Each wall is flat, endless, passes through zero and stands at right angles to its row. A trip goes straight from one point to another. Which walls does it cross, in order?
(in the rows, 128 means zero)

Walls:
(1): [128 143]
(2): [153 181]
(3): [107 116]
(4): [93 83]
(5): [130 106]
Trips:
[112  92] to [110 102] => none
[124  81] to [155 114] => 3, 4
[146 186] to [152 123] => 5, 1
[151  59] to [131  98] => none
[130 120] to [ 82 117] => none

Walls:
(1): [129  72 120 161 112 183 128 154 120 121  95 111]
(2): [102 179 148 138  96 138  54  88  77 117 118 122]
(3): [ 91  70 164 160 107 128 109 100 100 128 149  99]
Trips:
[ 74 137 106 117 111 131  95 208 100 151 149  99] to [ 97 110  91 133 132 128 113 118 168 154 105 129] => 2, 3
[171 100 117 155 167 166 122 138 128 201 122 154] to [ 93 138  69 114 112 155 186  93 144  82 192 119] => 1
[ 97 119 161 114 150  98 128 132  76 176 179 158] to [146 138 138 149  83  96 116  97 121 147 102 121] => none
[187  44 159 102 110 147 116 126 132 110 105 179] to [138 125 122 127 125 112 132 108  94 216 124  86] => 2, 1
[137 141 104 101  99 157 137 174 171  86 150 139] to [134 163 116 164  83 148 131 138 135 150 125 141] => 2
[121 133 130 154 156 119  97  61 141 115 134 128] to [134 165 158 126 145 103 194 147 116 130 145 170] => 3, 2
[107 110 103 109 111 140 156 151 146 110 148 141] to [192 123 112 127 157 134 142 100 108 168 155 152] => 1
[ 89  87 146 137 135 114 153 136 133 129 128  77] to [153  98 149 100 116 135 137  81 121  79 141 109] => 2

Walls:
(1): [102 125 122 140 122 117 117 143 142 135 117 126 135 106 161  96 130 131
  73 160 118 122 113  90 114 154 128 174  96 138 103  77 161 147 120 114
 131 126  83  77 128 152 160 125 121 151 140 110]
(2): [ 66 134 133  66 157  92 101 144 131 137 119 107 137 106  96  96 167 125
 110 106 135 120 147 172 167 141 162 125 111 146 121 138 142 192 159 176
  70 119  93 135  91 102  97  90 151 136 150 140]
(3): [148 134 161 151 143  70  80 136 147 162 178 136 162 132 128 140 138 124
 120 130 165 178 111 120 131 161  94 178 142 111 141 111 169 118 102 116
 145 116 156 133 160 167 155 102  80 129 121 115]
(4): [128 106 186 107 127 107 128  64 127 139 170 191 107 108 118 110 113 139
 130  88 104  98 150 167 183 118 177 155 145 128 142 154 137 118 151 141
 167 126  91 160 141  90 140 184  90 155 133  80]
Trips:
[ 74 117 145 135 158 137 133 157 168 152  85 122 107 126 105 107 134 158
 149 152 139 101 171 140 143 135 118  85 109 153 151 192 163  92 101 118
  70 116 106  88 144 105 171 157 131 150 118 133] to [106 160 139 143 143 122 109 143  85 103 177 154 103 127 152 176 107  74
 148 166 197 123 143  97 137 103 124  91 111 148 138 140 109 145  92 112
 144  81  90  47 131 122 199  73  39 113 139 158] => 4, 3, 2
[189  81 138  94 107 157  91 158 162 124 117 159 147 124 126 114  90  55
  95 146 125 123 132 103 130 149 120 142 103 120 107 168 129 116 117 104
 170 174 133  93 116 114 103  91  74 146 140 119] to [ 87  80  91 109 158 152 151 133 139  92 105 124 125 143 144 160 135 144
 152 177 118 145 135 137 127 129 141 105 172  78 123 111 138  97 116 109
 147 119 154 164 116 104 106 168  72  95 114 118] => 1, 3, 4
[111 148 127 172  89 146 107 127  85 198 200 148  83 149 113 151 124 231
 125 209 136 137 151  60 195 155  74 151 144 100 173 168 109 122 158 131
 142 102 150 142 128 142 132 107  71 119 186 177] to [158  89 118  94 109 138 155 134 158 135 153  89 126 125 128 159 109 176
 106 121 141 111 100 143 127 159 126 165 130 123 134  88 123  92 117 143
 124 129 109  97 169  96 130 157 127 111 148 104] => 1
[126  87 130 216  94  90  90 153 172 131 146  88 181 107 147  92 126 141
 107 142  82 164 144 149 145 126  68 113 124 139 194 145 111 171 177 132
 147 201 135 116 158 160 102 101 111 105 149  91] to [159  98 176 105 125 131 105 134 152 151  94 158 129 109  86 106 123 133
 116 125  92 110  99 114  91 133 141  78 148 110 158 148  97 104 179 131
 180 136  81 141 120 132 110 128 167 166 158 190] => 2, 4, 1, 3

Walls:
(1): [126 145 139 128 159 159  87 157 133 116 108 157 108 131 137 141 103 106
 102 127 140  88 126 119 153 119  93 117 109 110  94  89 123 152 177 136
 161 106 115 156 115 156 175 105 108  95 120 126]
(2): [138 174  24 173 138 100  87 164 122 106 135  97  94 136  97 159  37 123
 117 135 215 128  77  96 143 138 131 104 108 123 116  68 161 150 164  76
 130 170 109 116  92 137 147 146 117 126 110 114]
(3): [134 101 152 136 145 138 102 119 116 133 171  99 116 169 117 108 130 120
 139 154 157 127 116 111  93 122 138 112 157  37 110 103  80 122 130 159
 138 137 154 163 173 105  72 112 122 111 167  82]
(4): [161  86 147 115 128 141 159 140 185 141 189 159 108 142 107 203 137 125
  97 157 142 128 100 120 147  81 119 109 161 194 122 164 111 138 126 145
 136 134 153  63  86 144  92 135 160  96 103 152]
Trips:
[147  78 143  79 106 127 115 107 220 133 109 131  58  92  71 174 192  95
 202 167 110 129 102 168 206 112 160 134 114 170 117 106  79 153  85 106
 158 135 198 108  96 171 116 115 125 115 104 135] to [160 168 139 138 123 174 162 154 156  67 126 111 140 209  98 130 176 100
 105  96 150  83 101 167 140 147 134 138 138 122  86  92 139 136 109  84
 150 130  97 143 121 120 132 121 118 140  71 115] => 1, 2
[ 75 104 120 189 152  96 150  94  83 125 157 109 143 112 146  86 119  58
 132 124 105 114 129 198 146 154 106 148 140 101 175 120 140 131 155 147
 163 113 159 193 127 141  65 192 117 142 122 129] to [ 77  54  67 143  80 136 120 105 182 154 104 126  99 103 111 110  94  89
 136 133 135 136 128 112 141 112 129 151 107 157 105 119 127 149 113 160
 154 146  97 133 119 199 131  89 109 143  74 132] => 2, 1, 3, 4
[133 163 121  97  72  83 119  98 159  87 119 183 147 168 147 107 192 145
 146  88 151 124 142 156 108 131 173  93 127 172 124 174 149 122 134 140
 139 137 137 140 118 112 158 166  88  81 107 124] to [100  99 136 151 138 110 177 141 149 104 160 162  97 122 129 146 168 130
 149 118 188  93 132 149 117  96 171 130 193 142 111 105 121  94 149 116
 176 156 130 140  99 156  58 125 149 127 170 165] => 3
[140  90 126 152 140 132 106 146 200  97 195 108  91 121 163 111 119 157
 132 109 117 122 125 140 129 131 145 121 138 133 111  73 116 127  87 115
 147 169 140  94  80 144 151 118 141 157 160 140] to [136 135 106 110 165 141 133 151  72 150 157 136 120 124  66 221 123 119
 147 102  97  38 138 109  89 122  47 153 161 111 125 150 128 100 140 114
 139 114 138 109 137 125 109 179 164 120 119 104] => 1
[125  91 181 138 120 110 139  86 144 173 105 130 135  90 172 147 166 125
 145 118 126 150 134  79 154  95 107 151 121 173 130  82  94 159  97 120
 103 120 134 146 116 152 108  96 144 121 145 124] to [152 145 132 123 125 116 116 155 127 154 137 138 108 121 117 128  95 123
 111 123  90 189 118 121 135 101 112 155 109 137 122 100 144 100 112 103
 124 168 142  85 104 123 162 120  59  96  97 156] => 1, 2
[ 85 130 147 119  81 128  87 123  91  89  86  93 170 126 178 134 137  97
  98 168 136  97  75 147 117  84 154 158 121 161 186 130 177 162 151 157
 117  79 111 105 141 113 141 123 119 149 116 108] to [145 157  27  69  60 136 143 126 143 134 153 172 149 144 113 150 139 149
 110 115 126 142 110 110 143 119 115 100 137 149 157 180 147 144 171  81
 190 148 149 125 106 155 117 138 179 130 112 107] => 2, 1, 4

Walls:
(1): [140 136 118 120 171 155 115  93 120 143 186 162 126 174 148 170  94 137
 103 183 134 147 130 112 133 117 114  93 154 152  98  79 190 152 121 142
 130 138  65 100  81 114 189 124 151 133 117 105]
(2): [145 167 164 164 103  71 148  99 166 198 140 168 145 157 108 145 109 104
  87 138 133 135 125 139 125 152  86 119 127 160 143 142 121 115 126 120
 117 191 171 125 130 209 126 110 127  98 153 138]
(3): [186 130 170 187 124  98 121 135 128 141  75 104 148 113 112 137 192 116
  74 156 154 170 110 112 107 108 130 100 117 114 147 146  99 115 120 133
  62  92 160  98 115 162 176 126  52 135 211 155]
(4): [103 180  61  83  77 161 117 145 137 158 131 140 165 127 133 127 150 126
  95  92 101 100 127 134 129 111  97 157 151 173 116 132  92  92 135 108
 125 154 122 154 156  91 139 160 195 148 173 107]
(5): [111 115 152 149  95 116 126 184 141  95 139 103 106 155  92  93 144 144
 151 138 107 185 183 106  98 133 148 147 121 133 175 137  93 130 108 145
 136 121  92 101 182 123 116 130 131 121 141 132]
(6): [124 154 106  84 146 175 135 131 158 124  99 143  66 129  98 109 181 139
 119 118 119 107 184 120  83  74 100 162 139 187 135 173 141 106 147  83
  88 121 119 104 106 148 121 134 111 110 127 150]
Trips:
[110 117 105  92 143 109 168  94  92 173 117 175 134 122  84 135 108 114
 104 120 137 103 122 148 122 119 120 118 189 127 180 162 106 156 132  97
 147 118  84 205  71  89 145 129  66 154  92 146] to [154 111  91 126 174 112 130 156 115 108 147 119 152 136 156  84 194 108
 128 110 152 123  95 164 114 107  67 120 111 122 132 111 179 122 143 150
 132 134 154 105 145  76 109 140 131 160 176 165] => 3, 1
[159 101 119 142 184  58 126 148 118 143 117 112 153 109 178 164 128 149
 140 163 124 166 153 139  62 128 217 106  92 141 160 140 108 161 141 146
 142 124 182 152 123 100  92 129 177 106 135 200] to [137  95 167 163 146 106 110  93 126  86 169  82 110 109  66 157 109 188
 142 114 114 146 110 175  82  86 150 136 102 126 135 108  92 125 126 165
 147 162 157 180 123 142 102 213 137 126 152  93] => none
[183 165 130 113 108 162 139  68 120  86 114 120 137 191 119 163 132 107
 122 136 103  91 132 115  56  98 107  96 147 122 137 126 138 129  98 135
  91 127 132 115  67 129 170  77 126 147 117 121] to [ 71 162 124 115 172 136  96 147 123 143 121  60 125 132 127 146  94 114
 104 110 133 157 152 149 146  88 139 160 125 134 143 120 141 141 120 107
 189 115  92 155 152 107 123  82  99  79  95 102] => 2, 3, 5
[154  99 145 119 141 108 115 176 119 124 149 165 104  95  98 133  92 133
 167 130 121  93 136 111 139 150 202 134 176 111 157 100  94 177  97 145
 139 132 191 143  98 118 106 142  76 122 124 105] to [148  84 150 158  81  53 130 129 114 140 117  94 158 121 104  73  58 160
  86  93  86 146 148 132 109 105 163 100 142  64 112 177 113 122 126  90
 152 120  83 117 105 113 109 169 143 154  72 131] => none
[150  58  80 134 115  87 161 120 131 112 118  92 183 132 140 141 193 108
 118 102 131 155 148 133  74 113  90 130 108 157 148  97 147 139 151 143
  96  77 145  79 157 121 179 108 118 120 149 144] to [124 101 133 128 110 121 155 136 140 165 118 158 140  94  82 113  88 133
 160 106 125 145 165 144 115 137 134 118 125 156  83 120 149 145  93 122
 126 141 141 151 203 116 139 140 180 121 117 115] => 4, 2, 6, 3
[ 98 120 118  91 173  91 101 146 114 124 170 148  81  92 147 116 166 143
 183 126 130 105  80 177  95 116 159 104 148 146 143 157 113  71 130 163
  96  91 125 167 111 179 134 111 132 137  83 150] to [172 103 186  99 138 132  96 137 132 151 120 123 137 130 113 168 142 135
 182 129 165 153 119 155 156 145 135 179  89  84 133 117 159 167 122 146
  87  76 105 107 165  98  94 146 157 115 107 175] => 5, 6, 3
[153 110 108 120  63 117 101 143 165 101 160 120 132 145 177 109 150  82
 140  81 128 137 135  82 202 118 119 173 109 155 154  95 150 178 138 164
 112 123 109 152 191 117 139 175 146 113  89 123] to [ 92 118 146 125 122  76 150  71 119  87  92  93  83  77 130 111  89 190
 173 124 115 125 117 150 135 105 143  80  95 125 147 153 152  57  96 164
 112 116 103 122 155 128  80 182  66 152 118 129] => 4, 3

Walls:
(1): [130 137 128 128 152 126 161 115 112 116  84  79 144 125 118 137 123 141
  76 153 115 174 124 139 116 101 117 181 173 190 145 122 126 105 141 138
  95 180 132 117 122  87 157 107 110 155 112 164]
(2): [ 74 119 137 134  63 133 137 142 116 149 100 118 116 166  82 135 147 163
 111  93 142 155 124  76 138 175 130 198 134 105 169 127  91 158 122  95
 135 135  59 143 145 148 157 137  85 145  83 133]
(3): [159 111  96  90  52 126 135 170 119 117 133 136 128 136 168 144 150 159
 191 140  95 132 171  96 154  90 147  90 102 129 102 122 115 142 144 119
  89  99  98  99 207 131 132 109  93  86 145 172]
(4): [119 147 115 136 126 142 122 207 119 112 136 152 130 160 179 132 202 175
 156  62 116 117 126 161 181 142 164 127 104 149 113  88 139 124 144 140
 167 174 161 103 121 199 156  99 110 176 128 122]
(5): [136 104 182  98 124 147 136 137  89 150 187 103 136 127 106 107 174 124
 125 137  88  71 134 112 143 106 152 145 172 163 101 183 100 100  81  94
 134 178 130 154  96 151 149 176  92 151  92 131]
(6): [134 128 149 125 178 180 149 150  95 194 127 112 135 111 176 137 100 128
  71 115  66 115  91 126  91  97  80 119  77 158 141 133 151 120 135 127
 109 120 104 176 136 142 129  67 132 119 141  66]
Trips:
[164 144 121 123 160 150 146 125 189 118 169 118  77 173 105 126 158 106
 115 126 147 136 102  80 145  66 177 135 114  92 119  91  93 158 123 164
 163  87 167 116  87 160  88 183 106 174 126 142] to [ 96 141 195 126 122 101 148 105 101 133 134 161  88 166 155 144 146 162
 104 162 129 121  85 102 142 116 166 151 150 150 115 122 119 140  82 119
 126 118  97 128  99  95 167  82 142 103  82 140] => 2, 1, 4, 6
[131 175 174 208 154  86 153 150 105 123 161 172 142 105 141  73 180 179
 133  92 110 117 148 166  84 113 120 126 142 142 124 149  99 157  95  63
  94 114 119  95 149 151 140 115  95 102  98 145] to [128 168 119  93 106 105 128 137 189 162  91 118 129 155 123 107 181  80
 149  62  99 130 121 133 114  86 142 102 169  98 133 134 175 158 138 148
 108 156 147 104  93 119 129 132 145 131  93 217] => 6, 1, 2
[115 138 158  66 112 115  95 150 117 150 162  92 105  92 111 138  78 155
 114 122 124  97 198 152 150 168  93 147 127 114 135 126 119 157 165 139
 129  84 129 159 127 119 147 100 110 132 105 104] to [104 125 144 143 130 110  81 131  82 121 140 177 144 147 130 121 168 216
  99 114  60 121 125 100  69 146 154 118 142 139 154 121 126 149 123 153
 107 109 130 155  87  91 152 102 127 139 120 136] => 4, 3, 1
[136 126 111  85 152 113 117 106  77 131 103 164 133 155 134 101 161 133
 188  96  63  89 202 110 161 135 127 154 114  47  90 130 128 132 148 181
 140  93 155 132 117 188 127 151 123 133 121 135] to [178  94 129 157 148 115  98 123 132 157 108 108 123 114 143 109 122 107
 146 144  63 103 210 129 104  93  83 128 140 106 119  99 115 115 116 152
 125 162  94 188 121  90 120 153 118 169 119 137] => 6, 4, 1
[121  90 142 117 131 156 104 143 144 112 159 105  81 137 112 149 117 142
 141 119  63 110 133 190  91 155 143 118  35  97 146  98 156 114 118 140
 119 166 157 170 121 148 141 112 141  76 123 140] to [106 110  96 164 101 108 100 142 123 104  98 140 162 102  89  79 116 100
  61 116 141  97 178 194 112  78 110 155 111 137 103 125  98  93 114 163
 162 177 141 115 116  81 127 123 112 142 151 115] => 3, 1, 5, 6, 4

Walls:
(1): [127 120 124 178 127 117 157 183 146 166 111 127  73 169 124 150 120  91
 154 161 101 114 126 120 121 109 122 124 156 116 111 113 110 107 102 110
 147 170 135 153 159 127  67 128 124 131 108 133]
(2): [ 36 134 109 143 160 114 159  47 100 101 124 137 100 107 152  86 136 133
  66 151 174 170 116 117 121 116 154 136 111 126 127 132 138 141 143  98
  62 137 116  95 160 156 136 128 190 128  75 156]
(3): [164 166 105 119 170  95 169 109 100 147 155 140 139 163 183 137 137 143
 158 145 155 155 122  65  96 139  99 103 137 100  89 142 110 107 128 192
 150  92  93 185 133 185 160 141 114 138 123 105]
(4): [141 120  92 104 123 102 145 131 113 150  93  91 143 118  72 114  74 159
  75 157 131 105 105 172 164 154 122 112 125  97 118 107  95 115 154  88
 133 178 104 118 116 159 167 143 163 153 113 122]
(5): [178  57 130 111 120 128 128 165 133 145 115 109 118 163 135 116 115 112
 130  99 169 204  92 121 117 159 135 175 168 157 164 154 113 163 135 177
 147 107  98 112 114  60 108  91 111 140 155 119]
(6): [153 143 130 107 142 158 138 181  92 142 141 161 103 156 165  51  96 158
 111 178 138 121 117 158 104 141 133 133 124 117 113 136 144 127 143 133
 126 119 139 167 134  80 101 151 127 123 168 116]
(7): [ 94 199 143  97 122 110  93 131 155  91 108 119 100 149 116 142 118  73
 119 132 112 101  89  85 162  95 155 100 129 129 124 143 162 111 132  67
 134 121  91 109 131 123 131 159 142 111  71  72]
(8): [201 140 139 117 114 110 113 156 143 128 125 155 123  94 151  81 140 147
 212  94 154 189 106 113 123 147 109 103  84 115  92 209 121 139 142 118
 132 123  91 155 157 107 133 145  64 117 134 104]
Trips:
[125  60 113 112 172  89 126  94 172 108 160 121 111 145 150 144 100 127
 104 196 170 129 145 138 176 113 124 145 168 174  96 132 192 104 185  99
 128 164  96 169 119 119 145 148 135  86 123 101] to [123 137 140 158 127 111 177 123 107 165 144 118 128 134 119 134 114 103
 205  95 158 123 107 141 182 135 104 163 102 109  92 115 113 140 115 116
 149 117 145 171 159 116 156  71  80 122  91 124] => 8, 6, 2, 7, 4
[168  54 149 184 141 140 108 119 117 110 115 107 161 174 129 113 135 122
 136 147 122 120  70 138 107 102 118  79 138 120  93 101 152 160 145 149
  95 127 110 113  63 130 146 108 128 173  90 100] to [172 199 120  96 153 119 121  63 129  85 123 123 162  92 103 126  87  96
  82 120 154 120 108 148 116  94 106 100 199  99  74 155 102  95 147 112
 176  99 121  67 158 161 142  93 128 140  99 148] => 7, 2, 5
[133 136 116 131 147 123 124 136 104 153 134 138 134 101 123 121 101 130
 182 118 104 113 140 109  97  77 149 129 134  70 138 129 142 145 112 163
 118 135 161 154 125 127 136 138 117 116 142 143] to [ 95 149 142 173 141  50  99 100  82 117 142 131 119 153 127 129 101  88
 120  83 107 177 107 139 161 119 131 127 105 165 124 103 122 107  84 117
 194 154 101 156 165 158 137  89  83 129 102 164] => 6, 7, 2
[117  52  84 127 155 152 129 179 148 120 129  80 148 153 135  96 159  76
 104 114  63 143 113 104 115 192 148 103 148 189 134 147 149 117 153 101
 102 127 195 115 157 153 165 140 128 111 136 176] to [105 146 134 192 151 132 152 183 106 157 125 120 167 165 130  50 124  90
 115 185  87 128 133 163 114 113 119 147 136 169  99 158 101 109 138  93
 163 120 117 154 133  67 179 126  81  82 116 126] => 6, 2, 8, 4, 7

Walls:
(1): [149 119 144 135 102 150 147 143  78 110 122 150 132 133  74  64 129 107
 186 124 142 104 117 182 119 180 134 145 148 145 121 144 130 167 155 162
  81 183 130  96  92 125 130 161 112 136 173 131]
(2): [116 114 154  63 140 102 147 141 165 168 119 122 125 169 125  96 164 142
 158 112 154 142 147 127  97 105 146  82  72  84 144  79 122 139 180 122
  87 153 190  96 138 154 121 139  69 156 118 174]
(3): [138 116  97 100 133 162 137 115 174 109 130  91 171  86 111 119 123 103
 173 115 173 130 111  91  99 165 101 134 127 107 108 156 146 142  85 112
 178 134  80 116 127 136 169 122 122 147 112 157]
(4): [142 147 123 160 121 131 139 133 151 180 149 134 129 102 137  85 123 102
 177 115  99  99 149 114 135 116 158  72 118 146 141 153 161 115 177 113
 165 147 106  91 125 133 120 101 140 138 156 183]
(5): [108 201 146 124 119 177 100 119 106 171  95 116 127 156 153  50 129 153
 143 155 133 123 100 107 124 121 131 157 156  64 164 106 138 147  64 109
 118 134 123 106 167 179 140 128 176 129 112 139]
(6): [135 132 128 153 175 132  86 140 109  86 112  95 140 145  82 130  81 111
  94 149 101 132 135 110 202 146 146  80 118 166 115 165 111 104  91 126
 104 105  74  71 132 119 151 157 102 130 105 148]
(7): [122 129 122 135 137  84 186 135 183 118  89  99  72 146  95 158 174 132
 174 153 105 123 142 146 132 140 120 167 121 152 118 104 210 125 167 171
 191 126 109  97 105 210 145 139 135 136 145 146]
(8): [119  67 133 181 169 124 142  91  53 150  91 129 112 142 125 158 145 142
 128 136 109 122 135 125 139 202 151 161 101 149  82 170 114 108 167 107
 163  99 148 133  54 132 164 145 146  93 149  87]
(9): [ 94  93 142 141 127  96 145 102 149 113  95 131 109 108 109 121 176  92
 112 138  89  88 163  85 108 146 162  86 162 104 113  91 102 105 116  97
 106  92 167 131 122 110 121 113  87 145 141 181]
(10): [ 98  99 130 100 138 116 132 132 121 131 137 133 150 131 125 119 160 155
 118 133 104 151 129 132 136 163 100 136 152  77 115 173  88  89 171 182
 134 103 153  81 156 127 105 138 141 114 105  89]
(11): [ 92 103 123 131 107 142 153 146 119 106 122 198 155 144 175 101 137 104
 173 186 122 146 107 193 117 156 173 167  79 149 164 129 141 151 183 106
 151 150 153 150  68 129 115 118 118  96 168  93]
(12): [ 98 119 102 168 107  73  64 101 110 138 111 164  99  95  89 116  98 115
 156 101 140 130 169 140 133 153 140 105 173 127 122  93 132 145  92  68
 133  86  95  82 127 153 143 168 121  71 106 110]
Trips:
[121 143 116 174 125 112 151 152 122 189 133 124 138  84 158  73 144 162
 130 138 121 116  47 124 147 122 147 178 152  95 141 152 170 166  99 136
 157 127  62 120 178 133 100 143  98  78 140 105] to [151 164  80 147 129 144 135 148 192 207 137 131  68 120 140 121  91  77
 102  93 139 129 173  87 110  68 122 154  79 132  60 137 147 152  98 145
 178 134  69 146 131 167 105 129 125 127 155 119] => 1, 10, 11
[149 134 127 140 166 133 115 152 125 112  72  94  90 171 119 154 118 101
 108  71 106 112  80 155 134 133 119 111 103 146 120 156 165 129 137 115
 194  89  76 103 127 110 141 137 101  96 114  69] to [133  62 119 112  97 152 126 102 165 140 144 146 119 168 127 129  64 110
 181 111 162  64 136 117 138  92 152 147 183 152 141 116  96 104 127 124
  60 126 123 144  89 121 147  72 154 152 160  77] => 1, 11, 7, 3, 6, 4, 9, 8

Walls:
(1): [131 106 148 150 107  84  62  92 126 134 125 127  93 170 125 103 165 197
 142 112 136 110  54 160 109 128 122 154  98 127 149  85 169 166 102 151
 103 139 109 119 168 156  96 148 132 155 119 127]
(2): [115 127 126 153 130  89 129 120 119 134 130 139 105 148 132 110 139 121
  76 155  87 146 167 146  87 150 116 105 150 125 134 108 142 120 117  98
 130 125 121 136  92 135 128 123 146 156 129 171]
(3): [143 171 147 115 107 153 132 211 125 112 128 156 120 157 146 203  91 132
 109 119 169 149 104 116  78 114 136 117  92 127 122 166 145 134 172 136
 156  81 128  74 182 152 152  64  99  81 102 108]
(4): [162 124 141 141 104  85 111 171 112  74 111 122  99 127 154 137 110 143
 115 183 122 125 168  83 169 130 150 122 116 171 133 140 165 138 133  79
 129 100  91 148  93 119 151 191 129  99  91 175]
(5): [153 123 106 185 139 109 192 187  84 143  53 123 110 107 117 139 140  78
  80 120 111  96 156 126  93 129 177 131 129 143 145  77 211 143 129 161
 132 152 201 179 149 124 105 176 160 148 120 163]
(6): [ 84 172 122 124 121 137 118 182 145 130 153 199 163 127 151 124 138 152
 109  99  95 142 103 110 106 114 102 178 140 145 160 159 171 151 115 133
 163 126 153 125 148 142 122  90  97 124  62 109]
(7): [105 118 106 124 133 109 130 193 124 205 113  98 130 172  46 136 104 131
 183 161  76  96 132  96  94  85  88 110 178 139 137  97 110 118 119 125
 166  83 132 134 154 170 117 102 148 121 143 174]
(8): [119 172 125 136 160 102 128 155 141 123 114 128 115 155  96 102  98 108
 178  86 118 136  56 151 145 101  72 123 128 114  76 133 169  90 160 103
 139 137 126 138 121 108  98 115 110 164  96 119]
(9): [127 123 167  81  59 126  96 122 120 121  89  97 158 121 121 106 119 151
 107  85 101 163 121 124 113 159 122  92 190  89 151 104 112 157 134 135
 171 136 105 127 162 170 138 123 125 124 114 105]
Trips:
[ 85 162 151 105  84 145 150 131 131 134 127 141 138  82 106 136  91  93
  94 168 184 143  96 155  57 147  82 113 120 163 144 126 105 141  93 106
  86 122 182 110  97 148 160 114 109 160  92  99] to [ 89  93 153 122 158 154 141 102 162 153 167  79 123 108  62 189 128  72
 150  85  74 103 200 162 107 102 164 136  99 144 131 130  94 173 107 176
 142 127 117 146 126 125 132 175 199  89  96  90] => 5, 7, 2, 9, 6, 3
[ 72 116 142  82 111 136 117  78  86  66 145 130 209 129  99 140  74 154
 149 139 149 147 145 131 125 146 154 104 157 114 158 171 129 126 163 127
 137 158 158 129 153 128 109 133 105 130 114 113] to [156 150 150 134 124  98  99  66 134 144 127  90 111  86 182 151 136 119
 132 184 122 124 132 156 160 119 109 198 100 110 139 112  81 156 137  89
 108 146 141 133  94 100 155 131 103 106 146 147] => 3, 6, 4, 9, 1, 2
[130 156 115 136 157 113 113  86 131 147 117 129  97  86 144 133 132 124
 139 127 131  93 101 143 144 169 117 128  41 171  96 155 102 113 128 127
 110 137 128  91 113 119  77 113 135 125 108 124] to [171 118 130  83 186 126  86 185 129 137  52  85 182 107 157 137 149 116
 132 106  81 118  79 212 145 167  77 159  83 152 124 139 102 134 188 122
 134 144 120 160 124 150 134  62 123 135 136 133] => 3, 6, 9, 7
[103 126 168 170 147 151 151 137 178 191 177 103  79 154 150  90 126 169
 132 152  79 102  87 109 134  66  85  84 139 109 112 135 132 137 140 104
 121 120 147 181 130  77 137  86 153 107 140 135] to [ 98 136  73  99 156 175  84  87  81 154 117 127 121 112 121 158 123  96
 113 112 140 121 133  68 155 116 105 157 152 135 117 145 126 150  75 140
 164  87 146 108 119 154 109 115 109 150 118 175] => 1, 2, 8
[ 93 101 124  98 137 136 104  94 167 203  90  98 113 124 115 134 116 146
 149 210 128  64  98  65 105  94 133 149 102  84 105 137 184 109  96 102
 148  71 175 117 151 194 156 175 168 167 159  83] to [165 106 105 134 118 166 118  98 132 133  92  57 114 123 155 185  93  90
 129 100 136 138 142 116 158 129 121 110 100 145 140 162 156 128 141  88
 129 122  98 143 108  91 123  65 121  83 135 138] => 4, 3, 5, 1, 7
